Each row is a point. Each table stands for the endless flat space through its points: a line for two points, a plane for three, and so on. The two share one point or none. Which?

First (3 x 4):
[[ 0.19 -0.02 -0.29  0.23]
 [-0.07 -0.16  0.09  0.05]
 [ 0.16 -0.23 -0.53  0.14]]
Second (2 x 4):
[[ 0.12 -0.40 -0.37  0.39]
 [ 0.12 -0.12 -0.13  0.03]]
They share: no point

First (2 x 6):
[[ 0.55  0.06 -0.09 -0.10  0.33  0.08]
 [ 0.07 -0.24 -0.51  0.26  0.03  0.02]]
Second (3 x 6):
[[ 0.36 -0.07 -0.41  0.04  0.27  0.13]
 [ 0.65  0.02 -0.21  0.01  0.07  0.21]
 [ 0.46 -0.03 -0.32  0.06  0.19  0.15]]
They share: no point

First (2 x 9):
[[-0.15  0.48  0.13  0.14  0.06  0.01  0.18  0.52 -0.04]
 [-0.09  0.18  0.01 -0.10 -0.42 -0.35 -0.12  0.22 -0.28]]
Second (3 x 9):
[[-0.14  0.24  0.36 -0.35 -0.37  0.12 -0.12  0.41 -0.25]
 [-0.07  0.24  0.01  0.12 -0.15 -0.31 -0.05  0.31 -0.07]
 [-0.11  0.15  0.21 -0.20 -0.34 -0.09 -0.27  0.20  0.02]]
They share: no point

First (3 x 11):
[[-0.05 -0.16 -0.35  0.41  0.14  0.45  0.43  0.13 -0.38  0.24  0.16]
 [ 0.01 -0.10 -0.17  0.25 -0.07  0.40  0.32 -0.07 -0.28  0.25  0.02]
 [-0.11 -0.28 -0.14  0.30 -0.07  0.50  0.45  0.00 -0.24  0.35 -0.06]]
Second (3 x 11):
[[ 0.01 -0.15 -0.04  0.03  0.02  0.48 -0.13 -0.20  0.02  0.17  0.31]
 [-0.11  0.09 -0.28  0.27  0.06  0.32 -0.01  0.00 -0.30  0.01 -0.05]
 [-0.07  0.14 -0.33  0.34  0.04  0.28  0.12  0.02 -0.45  0.05 -0.12]]
They share: no point

First (4 x 12):
[[ 0.01  0.41 -0.16 -0.07 -0.15  0.21  0.18 -0.40  0.19  0.18  0.55  0.19]
 [ 0.20  0.04  0.02  0.19  0.21  0.13  0.24 -0.26  0.48  0.25 -0.07  0.30]
 [-0.15  0.42 -0.16 -0.06 -0.21  0.38  0.18 -0.30  0.26 -0.01  0.48  0.02]
 [ 0.26  0.45 -0.05 -0.22 -0.16  0.16  0.20 -0.47  0.03  0.40  0.60  0.45]]
Second (4 x 12):
[[ 0.42  0.02 -0.15  0.07  0.07  0.25  0.03 -0.63  0.53  0.46  0.18  0.59]
 [ 0.30 -0.05 -0.24 -0.07 -0.15 -0.16  0.28 -0.49  0.59  0.12 -0.04  0.25]
 [ 0.29 -0.15 -0.21 -0.08 -0.16 -0.33  0.45 -0.41  0.52  0.02 -0.08  0.17]
 [ 0.10  0.39  0.27  0.05  0.17  0.60  0.19 -0.08  0.18  0.29  0.13  0.34]]
They share: [ 0.20  0.18  0.06  0.01  0.05  0.27  0.24 -0.26  0.34  0.23  0.07  0.32]

First (4 x 14):
[[-0.14  0.26  0.20  0.11  0.03 -0.35 -0.25 -0.03  0.04  0.06 -0.30  0.15
   0.12  0.16]
 [-0.05  0.15  0.37 -0.41 -0.14 -0.21  0.00 -0.45  0.27  0.23 -0.33  0.60
  -0.07  0.51]
 [ 0.14  0.04  0.30 -0.47 -0.15  0.00 -0.01 -0.43  0.15  0.13 -0.39  0.57
  -0.18  0.42]
 [-0.16  0.40  0.30 -0.23  0.09 -0.39 -0.31 -0.13  0.12  0.22 -0.12  0.21
  -0.06  0.30]]
Second (4 x 14):
[[-0.12  0.12  0.16 -0.12 -0.16 -0.54 -0.50 -0.34  0.59  0.17 -0.68  0.22
  -0.02  0.58]
 [-0.34 -0.02 -0.14 -0.52 -0.50 -0.90 -0.16  0.08  0.21 -0.15 -0.28  0.64
   0.18  0.16]
 [-0.23  0.15  0.15 -0.30 -0.17 -0.60 -0.31 -0.13  0.24  0.11 -0.30  0.29
   0.16  0.37]
 [ 0.14  0.61  0.55  0.11  0.28 -0.12 -0.37 -0.40  0.45  0.30 -0.49  0.07
  -0.24  0.58]]
They share: no point

First (3 x 20):
[[ 0.23  0.15  0.05 -0.24 -0.33  0.10  0.35  0.15 -0.24  0.44 -0.40  0.11
  -0.06 -0.13  0.24 -0.15 -0.39 -0.21  0.16 -0.24]
 [ 0.29  0.29  0.09 -0.26 -0.21 -0.02  0.17  0.11 -0.38  0.36 -0.32 -0.01
   0.04 -0.09  0.32 -0.15 -0.09 -0.35  0.18 -0.40]
 [-0.25 -0.13  0.71 -0.08  0.11 -0.13  0.32 -0.02 -0.10 -0.11 -0.41  0.44
   0.26  0.46  0.58  0.20 -0.20 -0.63 -0.42 -0.50]]
Second (3 x 20):
[[ 0.02  0.35  0.36 -0.34 -0.15 -0.21  0.45  0.04 -0.49  0.02 -0.45  0.34
  -0.05  0.05  0.51 -0.12 -0.34 -0.53  0.24 -0.47]
 [-0.07  0.59  0.46 -0.53 -0.08 -0.33  0.56  0.00 -0.75 -0.19 -0.59  0.44
  -0.18  0.20  0.63 -0.05 -0.52 -0.58  0.48 -0.45]
 [-0.01  0.43  0.40 -0.37 -0.16 -0.31  0.52  0.02 -0.57 -0.07 -0.45  0.42
  -0.08  0.00  0.57 -0.19 -0.34 -0.62  0.32 -0.55]]
They share: [ 0.11  0.11  0.25 -0.20 -0.17  0.00  0.29  0.09 -0.24  0.26 -0.38  0.17
  0.06  0.05  0.36 -0.05 -0.25 -0.37  0.00 -0.36]

First (3 x 24):
[[-0.52  0.06  0.42  0.29  0.28  0.11 -0.31 -0.29  0.00 -0.08  0.00  0.57
  -0.39 -0.17 -0.32  0.00 -0.18  0.10 -0.25 -0.43 -0.25 -0.30 -0.20 -0.04]
 [-0.52  0.06  0.50  0.27  0.32  0.07 -0.29 -0.41  0.01  0.04 -0.13  0.74
  -0.53 -0.27 -0.28  0.08 -0.23  0.13 -0.27 -0.43 -0.20 -0.37 -0.29 -0.06]
 [-0.24  0.14  0.06  0.33  0.12  0.03 -0.39  0.07 -0.04 -0.40  0.28  0.21
  -0.19  0.03 -0.24  0.00 -0.38  0.18 -0.33 -0.27 -0.37 -0.18 -0.04 -0.24]]
Second (5 x 24):
[[-0.10  0.40  0.00  0.23  0.46  0.13 -0.31 -0.13  0.11 -0.50  0.36  0.49
   0.18 -0.35 -0.57  0.14 -0.70 -0.05 -0.39  0.03 -0.39 -0.48 -0.11 -0.25]
 [-0.26  0.40  0.04 -0.29 -0.14  0.65 -0.47 -0.73 -0.55 -0.18  0.16  0.17
  -0.12  0.41 -0.15 -0.02 -0.66  0.25 -0.43  0.19 -0.27  0.00 -0.61 -0.43]
 [-0.66 -0.01  0.45  0.60  0.45 -0.12 -0.25 -0.20  0.14 -0.07  0.19  0.61
  -0.57 -0.21 -0.21  0.22  0.01 -0.12  0.11 -0.62 -0.58 -0.35 -0.40 -0.09]
 [-0.28 -0.13  0.21  0.19  0.07  0.21 -0.15 -0.52 -0.21 -0.18  0.43  0.42
  -0.45  0.12 -0.27  0.17 -0.27 -0.12 -0.13 -0.27 -0.48 -0.30 -0.64  0.10]
 [-0.10 -0.13  0.09 -0.08 -0.35  0.36 -0.33 -0.28 -0.42 -0.27  0.19  0.09
  -0.33  0.39 -0.21 -0.22 -0.39  0.36 -0.61 -0.18 -0.06 -0.03 -0.16  0.07]]
They share: [-0.38  0.10  0.24  0.31  0.20  0.07 -0.35 -0.11 -0.02 -0.24  0.14  0.39
 -0.29 -0.07 -0.28  0.00 -0.28  0.14 -0.29 -0.35 -0.31 -0.24 -0.12 -0.14]

First (2 x 24):
[[-0.10  0.03  0.30  0.19  0.15 -0.17 -0.26 -0.04  0.25 -0.23 -0.06  0.50
  -0.10 -0.03  0.02  0.29 -0.25 -0.49  0.10 -0.44  0.16  0.39 -0.38  0.38]
 [ 0.02  0.51  0.12 -0.11 -0.09  0.01 -0.32  0.44  0.37 -0.23 -0.06  0.02
   0.44  0.45 -0.04  0.35 -0.01 -0.19  0.04 -0.08 -0.26  0.33 -0.26 -0.04]]
Second (5 x 24):
[[ 0.26  0.50 -0.12  0.04  0.10 -0.26 -0.18 -0.06  0.48 -0.30  0.03  0.26
   0.35  0.17 -0.05 -0.03 -0.05 -0.12 -0.11 -0.25  0.04  0.27  0.07  0.13]
 [-0.13  0.24  0.40 -0.18  0.47 -0.29 -0.34  0.02  0.51 -0.18  0.02  0.39
   0.46  0.80 -0.11  0.30 -0.09 -0.37  0.13 -0.48  0.02  0.77 -0.19 -0.05]
 [-0.13  0.23  0.36 -0.11  0.34 -0.20 -0.33  0.09  0.42 -0.18 -0.03  0.35
   0.35  0.62 -0.05  0.33 -0.11 -0.36  0.10 -0.43 -0.02  0.66 -0.26  0.04]
 [-0.14  0.48  0.09 -0.18  0.36 -0.24 -0.02  0.19  0.63 -0.24  0.17  0.28
   0.24  0.43  0.00 -0.02  0.05 -0.36 -0.16 -0.28 -0.29  0.47 -0.20 -0.12]
 [ 0.24  0.58 -0.19 -0.02  0.20 -0.30 -0.08 -0.07  0.57 -0.30  0.09  0.26
   0.36  0.21 -0.02 -0.16  0.01 -0.10 -0.22 -0.26 -0.05  0.29  0.12  0.06]]
They share: [-0.04  0.27  0.21  0.04  0.03 -0.08 -0.29  0.20  0.31 -0.23 -0.06  0.26
  0.17  0.21 -0.01  0.32 -0.13 -0.34  0.07 -0.26 -0.05  0.36 -0.32  0.17]

First (6 x 24):
[[-0.18 -0.45  0.07 -0.40  0.02 -0.28  0.09  0.18  0.16 -0.57  0.33  0.63
   0.89 -0.02 -0.44  0.23 -0.80  0.17 -0.38 -0.14 -0.25 -0.41 -0.23 -0.25]
 [-0.04 -0.06  0.08 -0.27 -0.28  0.36  0.21 -0.12 -0.42 -0.10  0.41  0.15
   0.30 -0.11  0.22 -0.20 -0.09  0.03 -0.25  0.13 -0.02  0.17  0.23 -0.10]
 [-0.27 -0.15  0.16 -0.28 -0.26  0.08  0.17  0.08 -0.08 -0.33  0.57  0.53
   0.76 -0.07 -0.23  0.09 -0.59  0.32 -0.40  0.05 -0.21 -0.29 -0.05 -0.19]
 [-0.20 -0.33  0.12 -0.29 -0.07 -0.08  0.18  0.24  0.02 -0.53  0.46  0.57
   0.94 -0.02 -0.44  0.12 -0.79  0.34 -0.48 -0.08 -0.24 -0.39 -0.09 -0.10]
 [ 0.04  0.18  0.81  0.04 -0.27 -0.10  0.49  0.45  0.41 -1.11 -0.01  0.25
   0.80 -0.06 -0.04  0.52 -0.74  0.37 -0.58  0.33  0.29 -0.11  0.10  0.05]
 [ 0.48 -0.08  0.49 -0.12  0.04 -0.04  0.43  0.22  0.07 -0.93 -0.47 -0.21
   0.23 -0.06  0.39  0.15 -0.18 -0.26 -0.31  0.19  0.48  0.46  0.33  0.12]]
Second (5 x 24):
[[ 0.37 -0.05  0.03 -0.48 -0.03  0.59 -0.14 -0.51 -0.34 -0.59  0.43  0.12
   0.23  0.42  0.28 -0.29 -0.07 -0.01  0.28  0.35  0.24 -0.39  0.57  0.03]
 [ 0.13 -0.16  0.45 -0.25 -0.17 -0.37  0.46  0.12 -0.18 -0.30 -0.16  0.38
   0.74 -0.22 -0.09  0.13 -0.15  0.13 -0.43 -0.37 -0.27  0.26 -0.24 -0.43]
 [ 0.37 -0.13  0.42 -0.56  0.21 -0.10  0.41 -0.12 -0.34 -0.73  0.05  0.30
   0.49  0.14  0.15 -0.13  0.07  0.27 -0.28 -0.16 -0.01 -0.02  0.05 -0.31]
 [ 0.04  0.01  0.06  0.05  0.23  0.40  0.11  0.07 -0.21 -0.45  0.88  0.55
   0.29 -0.23  0.05  0.01 -0.63 -0.41 -0.35  0.38 -0.14  0.12  0.14 -0.27]
 [-0.14 -0.12  0.30  0.04 -0.31 -0.26  0.37  0.28 -0.03 -0.10  0.09  0.43
   0.66 -0.49 -0.12  0.27 -0.47 -0.15 -0.54 -0.16 -0.31  0.41 -0.27 -0.41]]
They share: [ 0.01 -0.10  0.18 -0.26 -0.20  0.08  0.19 -0.04 -0.11 -0.39  0.21  0.21
  0.38 -0.11  0.16  0.03 -0.25 -0.03 -0.25  0.12  0.04  0.08  0.11 -0.18]

First (2 x 24):
[[-0.09  0.17 -0.01  0.25  0.27 -0.34 -0.35  0.32 -0.48  0.05  0.03 -0.02
   0.05 -0.12 -0.32 -0.45 -0.03  0.11 -0.27  0.05  0.47  0.45 -0.04  0.10]
 [-0.21  0.07  0.05  0.33  0.31 -0.26 -0.31  0.14 -0.28 -0.05 -0.05  0.12
   0.23 -0.08 -0.30 -0.25  0.03  0.23 -0.29  0.23  0.41  0.35 -0.22  0.28]]
Second (5 x 24):
[[-0.38 -0.41  0.06  0.27  0.24 -0.23 -0.36 -0.16 -0.52  0.30 -0.18  0.27
   0.35 -0.08 -0.33 -0.01  0.23  0.23 -0.14 -0.12  0.51  0.54 -0.29  0.36]
 [-0.07 -0.19 -0.12  0.23  0.19 -0.38 -0.21 -0.42 -0.21 -0.10 -0.25  0.11
   0.34  0.17 -0.28  0.08  0.17 -0.03  0.28  0.19  0.92  0.38 -0.48  0.00]
 [-0.30 -0.13 -0.12  0.64 -0.12 -0.04  0.17 -0.05 -0.48 -0.19 -0.38 -0.20
   0.09  0.38 -0.29  0.03  0.02  0.35  0.19  0.24  0.47  0.11 -0.62  0.27]
 [-0.23 -0.29 -0.12  0.42  0.05 -0.19 -0.06 -0.26 -0.47  0.02 -0.32  0.03
   0.25  0.20 -0.32  0.08  0.14  0.22  0.15  0.09  0.64  0.36 -0.50  0.18]
 [-0.64  0.08  0.33  0.34  0.09 -0.07 -0.29  0.37 -0.29 -0.12 -0.04 -0.07
   0.04  0.08 -0.08 -0.31  0.10  0.15 -0.04  0.15  0.37 -0.01 -0.34  0.57]]
They share: no point

First (5 x 24):
[[-0.37  0.43  0.07 -0.02 -0.26 -0.08 -0.27  0.16  0.32 -0.25  0.24  0.42
  -0.58  0.28  0.87 -0.58 -0.04  0.20  0.47  0.16 -0.17  0.12  0.27  0.08]
 [ 0.08  0.02  0.45 -0.04 -0.11  0.19 -0.45  0.06  0.25 -0.02  0.43 -0.01
  -0.38  0.13  0.37 -0.14  0.17  0.57 -0.01  0.13 -0.06  0.39 -0.08  0.13]
 [ 0.05 -0.23  0.04  0.23  0.05  0.41 -0.15  0.37  0.36  0.21  0.23 -0.15
  -0.33  0.03  0.33 -0.18  0.13  0.54 -0.06  0.16 -0.06  0.15  0.23  0.12]
 [ 0.02 -0.02  0.31  0.21 -0.06  0.15 -0.21  0.10  0.28 -0.11  0.22  0.00
  -0.32  0.05  0.33 -0.14  0.30  0.46 -0.08  0.16 -0.07  0.33 -0.05 -0.08]
 [ 0.59 -0.06  0.35  0.00  0.34  0.65 -0.36  0.12  0.33 -0.04  0.28 -0.18
  -0.16 -0.31 -0.03  0.10  0.06  0.65 -0.03  0.04  0.10  0.74  0.05 -0.04]]
Second (4 x 24):
[[-0.02  0.29  0.32  0.35 -0.30  0.13 -0.31 -0.15  0.56 -0.09  0.24  0.38
  -0.05 -0.17  0.29 -0.59  0.28  0.43  0.10  0.19 -0.05  0.23 -0.10 -0.26]
 [-0.06  0.12  0.36  0.40 -0.04  0.15 -0.32  0.05  0.33 -0.06  0.33  0.30
  -0.08 -0.17  0.34 -0.47  0.32  0.41  0.12  0.04  0.00  0.30 -0.06 -0.29]
 [ 0.02  0.00  0.20  0.08  0.24  0.31 -0.12  0.33  0.13 -0.22  0.13 -0.10
  -0.40  0.15  0.54 -0.11  0.16  0.29  0.20  0.08 -0.08  0.38  0.18 -0.13]
 [-0.10  0.06  0.46  0.44  0.05  0.20 -0.39  0.11  0.24  0.01  0.43  0.29
   0.01 -0.16  0.39 -0.54  0.37  0.40  0.19 -0.04  0.02  0.28 -0.09 -0.36]]
They share: [ 0.02  0.12  0.18  0.20  0.01  0.18 -0.15  0.13  0.32 -0.21  0.13  0.11
 -0.33 -0.02  0.39 -0.22  0.19  0.36  0.09  0.14 -0.06  0.36  0.09 -0.14]
